Each point is reached from the start by the listed moves, each made 0, 1 or 2 times, or once backwards (-1), plus a little noise. Is the number of moves made odd or even? Then give how often each move was made.

Moves:
(1): [0.18 0.09]
(2): [-0.12  0.37]
Start: [0.08 0.02]
Points:
[0.20 0.94] -> even (2, 2)
[0.44 0.20] -> even (2, 0)
[ 0.02 -0.44] -> even (-1, -1)

Moves:
(1): [ 0.43 -0.39  0.22 -0.07  0.01  0.07]
(2): [ 0.20  0.30 -0.03 -0.19  0.06 -0.11]
(3): [ 0.05  0.14  0.33  0.06 -0.10  0.01]
(4): [ 0.19  0.12 -0.10  0.43  0.16  0.18]
Start: [-0.12 -0.01 -0.10  0.19  0.00 -0.06]
Points:
[ 0.98 -0.32  0.61 -0.06 -0.01 -0.01] -> even (2, 1, 1, 0)
[ 0.01 -0.19 -0.63  1.17  0.36  0.34] -> even (0, -1, -1, 2)
[ 0.53 -1.06  0.39  0.24 -0.03  0.23] -> odd (2, -1, 0, 0)
[ 0.76  0.24  0.08 -0.32  0.11 -0.21] -> odd (1, 2, 0, 0)

Moves:
(1): [ 0.47  0.14  0.09 -0.26 -0.18  0.07  0.27  0.17  0.01]
(2): [-0.39  0.60 -0.08  0.01  0.27 -0.15 -0.06 -0.35 -0.18]
(3): [-0.17  0.13  0.37 -0.11  0.10 -0.14 -0.18  0.07 -0.11]
(4): [-0.01  0.05 -0.07  0.42  0.05  0.06  0.02 -0.04  0.43]
(5): [ 0.09 -0.05 -0.03  0.10  0.17 -0.17  0.10  0.25 -0.13]
(6): [ 0.03 -0.10 -0.04  0.04  0.28  0.40  0.02  0.20  0.18]
Start: [ 0.30  0.46 -0.16 -0.10 -0.13 -0.08 -0.23 -0.21  0.23]
Points:
[-0.18  0.37 -0.25  0.60  0.10 -0.10 -0.49 -0.41  0.66] -> even (-1, 0, 0, 1, 0, 0)
[ 1.31 -0.32 -0.01 -0.60  0.10  0.68  0.22  1.00  0.23] -> even (1, -1, 0, -1, 1, 2)
[ 0.49  0.77  0.48  0.33  0.52  0.61 -0.26  0.39  1.24] -> odd (1, 0, 2, 2, 0, 2)

Moves:
(1): [ 0.34  0.02  0.01  0.16  0.19  0.03 -0.10 -0.10 -0.03  0.08 -0.15  0.15]
(2): [-0.20  0.27  0.14  0.47  0.33 -0.01  0.12 -0.10  0.09 -0.14  0.07 -0.16]
(3): [ 0.00  0.10  0.13 -0.01 -0.07  0.03 -0.27 -0.09  0.31 -0.08  0.21 -0.04]
(4): [-0.27  0.01  0.02  0.18  0.16 -0.01 -0.06  0.07 -0.06  0.15  0.13  0.11]
(5): [ 0.06 -0.30 -0.07 -0.08  0.03  0.11 -0.12  0.14 -0.19 -0.13  0.02 -0.17]
(6): [-0.20  0.06 -0.09 -0.26 -0.05  0.16 -0.18 -0.18 -0.22 -0.19 -0.11  0.13]
(7): [-0.05 -0.16  0.25 -0.13  0.00  0.27  0.09 -0.10  0.01  0.21 -0.04 -0.22]
(8): [ 0.24  0.03  0.09 -0.31 -0.01  0.03 -0.08  0.25  0.06  0.06 -0.21  0.04]
(9): [ 0.11 -0.13 -0.20 -0.09  0.07  0.12 -0.01 -0.06  0.46  0.05 -0.20  0.01]
Start: [ 0.11  0.06 -0.20  0.14 -0.18  0.09  0.11  0.12 -0.10  0.15 -0.18 -0.31]
Points:
[ 0.30 -0.33 -0.69  1.26  0.73  0.08 -0.31  0.08  0.91 -0.11  0.10 -0.54] -> odd (1, 1, 1, 1, 2, -1, -1, -1, 2)
[ 0.19  0.59  0.17 -0.47  0.32  0.95 -0.78 -0.42  1.24  0.25 -0.78  0.06] -> odd (1, 1, 2, 1, -1, 2, 1, 2, 2)
[-0.43  0.27 -0.04  1.07  0.69  0.30 -0.16 -0.05  0.60 -0.16  0.13 -0.74] -> even (0, 2, 1, 1, 1, 0, 0, 0, 1)
[ 1.10  0.33  0.43 -1.11 -0.20  1.12 -0.84 -0.59  0.87  0.33 -1.10 -0.11] -> odd (2, 0, 2, -1, -1, 2, 2, 2, 1)

Moves:
(1): [ 0.04  0.09  0.09 -0.25 -0.05 -0.04  0.11 -0.03 -0.22  0.04 -0.14  0.11
  0.01 -0.06]
(2): [ 0.23  0.21 -0.10 -0.08  0.17 -0.10 -0.16 -0.10  0.10  0.00 -0.09 -0.01
  0.07  0.06]
(3): [ 0.01 -0.05  0.05 -0.33  0.03  0.13 -0.43  0.15  0.14  0.05 -0.06 -0.11
  0.15 -0.09]
(4): [ 0.13 -0.31 -0.01  0.21  0.17 -0.09 -0.02 -0.15 -0.03  0.11  0.08  0.26
 -0.07 -0.03]
(5): [-0.11 -0.08 -0.01 -0.16  0.14 -0.10 -0.08  0.03  0.01 -0.10 -0.01 -0.17
  0.11  0.10]
(6): [-0.06  0.09  0.08  0.07  0.10 -0.10 -0.10  0.17 -0.07  0.09  0.15  0.22
  0.09  0.22]
(7): [-0.04 -0.03  0.07 -0.12 -0.08  0.00  0.12  0.09  0.23 -0.15  0.14  0.05
  0.25 -0.14]
(8): [-0.05 -0.19  0.42  0.08 -0.13 -0.42  0.31 -0.22 -0.06  0.07  0.02 -0.07
 -0.22  0.16]
(9): [-0.01  0.09  0.09  0.02  0.01 -0.01 -0.09 -0.21  0.08  0.00  0.16  0.25
 -0.38 -0.01]
(10): [-0.01  0.02  0.01 -0.06  0.09  0.13  0.10 -0.02  0.04  0.22  0.04 -0.10
  0.05 -0.01]
(11): [ 0.14  0.04  0.05  0.13 -0.06  0.02  0.14  0.07 -0.08 -0.02  0.20 -0.14
  0.03  0.09]
(12): [-0.18  0.09  0.11 -0.02 -0.18  0.11  0.10 -0.30  0.06 -0.07  0.03  0.02
 -0.10  0.13]
Start: [-0.19  0.06 -0.13  0.09 -0.09  0.10 -0.16 -0.15  0.04  0.07 -0.05 -0.13
  0.06 -0.06]
Points:
[-0.38 -0.24  0.71 -1.12 -0.28  0.17 -0.18  0.21  0.76  0.01  0.78 -1.13
  0.26 -0.40] -> odd (0, -1, 2, -1, 2, -1, 2, 1, 2, 2, 2, -1)
[-0.59  0.40  0.49  0.37  0.11 -0.30 -0.31 -0.96  0.20  0.40  0.40  0.09
 -0.60  1.15] -> odd (-1, 1, 0, 0, 1, 2, -1, 1, 1, 1, 0, 2)
[-0.49 -0.16 -0.43 -1.29 -0.10  1.14 -0.72  0.41  0.48  0.38 -0.50 -0.63
  1.15 -0.96] -> odd (1, -1, 2, 0, 0, -1, 1, -1, -1, 2, -1, 0)
[-0.54 -0.48  1.46 -0.39  0.04 -0.69  0.29 -1.52 -0.28  0.74  0.67  0.45
 -0.82  0.69] -> odd (2, 0, 1, 2, 2, 1, 0, 2, 2, 2, 1, 2)
[-0.38  0.12  0.97 -0.13  0.14 -1.22  0.61 -0.98  0.03  0.15  0.46  0.32
 -0.62  0.59] -> even (1, 1, -1, 0, 2, 1, 1, 2, 2, 1, 0, 0)

Moves:
(1): [-0.16  0.10  0.13 -0.08  0.05 -0.13 -0.07 -0.07 -0.10 -0.18  0.18 -0.11
 -0.07 -0.02  0.13  0.17  0.01 -0.33  0.05  0.19  0.04]
(2): [ 0.00  0.18  0.10 -0.11 -0.04 -0.01  0.06  0.02 -0.17 -0.02 -0.09  0.09
 -0.05  0.03  0.06  0.08  0.10 -0.03  0.21 -0.05  0.14]
(3): [-0.11  0.05  0.13  0.01  0.05  0.25  0.03 -0.05  0.15 -0.17  0.05  0.00
 -0.06  0.09 -0.12  0.00 -0.01 -0.07  0.21  0.23 -0.16]
(4): [-0.09  0.09 -0.01 -0.04 -0.06 -0.03 -0.09 -0.06 -0.06 -0.04 -0.09 -0.05
  0.03 -0.08 -0.06  0.05  0.08 -0.03 -0.07 -0.02 -0.07]
(5): [-0.01  0.07  0.07 -0.15  0.07 -0.02 -0.12 -0.05  0.05 -0.02 -0.06  0.04
 -0.09  0.09  0.11  0.00  0.06  0.02  0.12  0.03 -0.12]
(6): [ 0.06 -0.08  0.06  0.03  0.16 -0.16 -0.19  0.00 -0.05 -0.04 -0.10  0.21
 -0.05  0.12 -0.14 -0.10  0.12 -0.09 -0.06 -0.03  0.02]
(7): [-0.05  0.19 -0.08  0.11  0.11  0.16 -0.10 -0.06  0.00 -0.01 -0.08 -0.02
  0.08  0.01  0.03  0.10  0.16 -0.12  0.17  0.06 -0.04]
(8): [ 0.11  0.17 -0.10 -0.07 -0.09 -0.03  0.14 -0.12 -0.09  0.06  0.05 -0.09
  0.09  0.18 -0.02  0.09  0.05 -0.09  0.03  0.12 -0.06]
(9): [ 0.02  0.12  0.16 -0.09  0.03  0.14  0.05 -0.16 -0.04  0.01 -0.24  0.20
 -0.08  0.07  0.23 -0.10 -0.04 -0.04 -0.02  0.14 -0.04]
(10): [ 0.07 -0.01  0.17  0.17 -0.05  0.01 -0.11  0.17  0.00 -0.02 -0.08  0.10
 -0.05  0.12  0.04  0.04  0.05  0.03  0.01  0.13 -0.01]
(11): [ 0.01 -0.13  0.11 -0.02  0.04  0.14  0.05 -0.03  0.00  0.13  0.13 -0.06
 -0.04  0.00  0.12  0.02  0.19 -0.01 -0.04  0.05 -0.08]
(12): [-0.15 -0.03  0.09 -0.23 -0.21 -0.19  0.01 -0.07  0.02 -0.11 -0.07  0.07
  0.25 -0.01  0.10  0.17  0.06 -0.17  0.27  0.00  0.02]
(13): [-0.14  0.30  0.01 -0.11 -0.02 -0.10  0.01 -0.10  0.07  0.05  0.05 -0.03
 -0.07 -0.02  0.00  0.08  0.21 -0.03  0.02  0.07  0.07]
(14): [-0.06 -0.05 -0.10  0.14 -0.07  0.18 -0.13 -0.01  0.28 -0.16  0.21 -0.02
  0.11  0.10 -0.03 -0.06  0.07  0.08 -0.22 -0.01 -0.15]
(15): [ 0.04 -0.05 -0.05 -0.05  0.01  0.03  0.05 -0.04  0.01  0.07 -0.16  0.04
  0.02  0.07 -0.08  0.23 -0.07  0.05 -0.05 -0.03 -0.01]
(16): [-0.04 -0.08 -0.01  0.00  0.03  0.03 -0.03 -0.15 -0.03  0.07 -0.04  0.05
  0.02  0.05  0.00  0.04 -0.03  0.07  0.04  0.12  0.14]
(17): [-0.26 -0.09 -0.07  0.12  0.16  0.20 -0.13 -0.01  0.12  0.04  0.07 -0.15
 -0.16  0.07  0.25 -0.14  0.02  0.00  0.10  0.08 -0.07]
(18): [ 0.15  0.06  0.10 -0.14  0.01  0.02  0.06  0.00  0.10 -0.11 -0.26  0.00
 -0.17  0.11  0.06  0.02  0.03 -0.22 -0.04  0.14  0.26]
Start: [-0.05  0.08 -0.02  0.10 -0.05 -0.07 -0.16 -0.11  0.02 -0.10 -0.04  0.23
 -0.04 -0.14 -0.19 -0.01 -0.08  0.04  0.15  0.14 -0.09]
Points:
[ 0.10  0.20  0.14 -0.70 -0.37 -0.21 -0.72 -0.38  0.56 -1.03 -1.10  0.95
  0.33  0.98 -0.66  0.41  0.44 -0.46  0.86  0.28  0.11] -> odd (-1, 2, 1, 1, 2, 2, 0, 1, -1, 0, -1, 2, -1, 2, 1, 1, 0, 2)
[-0.39 -0.10  0.72 -0.73  0.05  0.50 -0.47 -1.02  0.49 -0.75 -0.17  0.06
 -0.39  0.99  0.25  0.29  0.57 -0.96  0.59  1.56 -0.44] -> odd (1, 0, 2, 2, 2, 1, -1, 2, 0, 0, 2, 1, -1, 1, 0, 2, 1, 2)
[-0.73  0.71  0.51 -0.96 -0.17  1.07 -0.25 -1.40  0.26 -0.52 -0.28 -0.06
 -0.36  0.78  1.64  0.06  0.71 -0.91  0.78  1.39 -0.21] -> even (1, 2, 0, 2, 2, -1, 0, 2, 2, -1, 2, 1, -1, 2, -1, 2, 2, 2)
[-0.44  1.65 -0.15 -0.14  0.25 -0.18 -0.51 -0.39 -0.11 -0.06 -0.14 -0.03
 -0.42 -0.15  0.32  0.52  0.52 -0.26  0.64  0.38  0.11] -> even (1, 1, -1, 0, 2, -1, 2, 0, 0, 0, -1, -1, 2, 0, 0, 0, 0, 0)
[ 0.60  0.41  0.41 -0.66 -0.01 -0.33 -0.09 -0.55 -0.13 -0.19 -1.29  0.59
 -0.66  0.05  0.01  0.37 -0.35 -0.35 -1.01  0.51  0.24] -> odd (1, -1, -1, 2, 1, 0, -1, 0, 2, 0, 0, -1, 0, 0, 2, 0, -1, 2)
[-0.52  0.70  0.61 -0.08 -0.17  0.16 -0.53 -0.82 -0.29 -0.62 -0.91  0.95
  0.33  0.01  0.22  1.19  0.21 -0.76  0.52  0.92  0.28] -> even (2, 1, 0, 1, -1, 0, 2, -1, 2, 1, 0, 1, 0, 1, 2, 2, -1, 0)
[ 0.15 -0.20  0.42 -0.09  0.15  0.70 -0.52 -0.62  0.80 -0.55 -0.13  0.18
 -0.01  1.15 -0.18  0.41  0.69 -0.71  0.74  1.47 -0.46] -> even (0, -1, 2, 0, 2, 1, 1, 2, -1, 1, 2, 1, -1, 1, 0, 2, 0, 2)
[ 0.40  0.25  0.79 -0.52  0.00 -0.72 -0.39 -0.66 -0.67 -0.45 -0.74  0.36
  0.03  0.44 -0.12  0.88  0.73 -1.71  0.28  1.22  0.23] -> even (2, -1, 0, 2, 0, 2, 1, 2, 0, 1, 2, 1, -1, -1, 0, 1, -1, 2)
[ 0.42  0.43  0.22  0.01 -0.04  0.54 -0.23 -0.12  0.58 -1.00 -1.04  0.92
  0.21  0.55 -0.70  0.12  0.13 -0.59  0.97  0.52  0.20] -> odd (-1, 1, 2, -1, 0, 1, 2, 0, 0, 0, -1, 1, -1, 1, 0, 0, -1, 2)
[-0.39  0.13  0.24  0.62 -0.11  0.57 -0.45 -0.05 -0.15  0.05  0.42  0.28
 -0.18 -0.32  0.10 -0.16  0.25  0.71  0.20  0.26 -0.09] -> odd (0, 2, 0, 1, 0, -1, 0, -1, 0, 1, 1, -1, 0, 1, -1, 2, 0, -1)
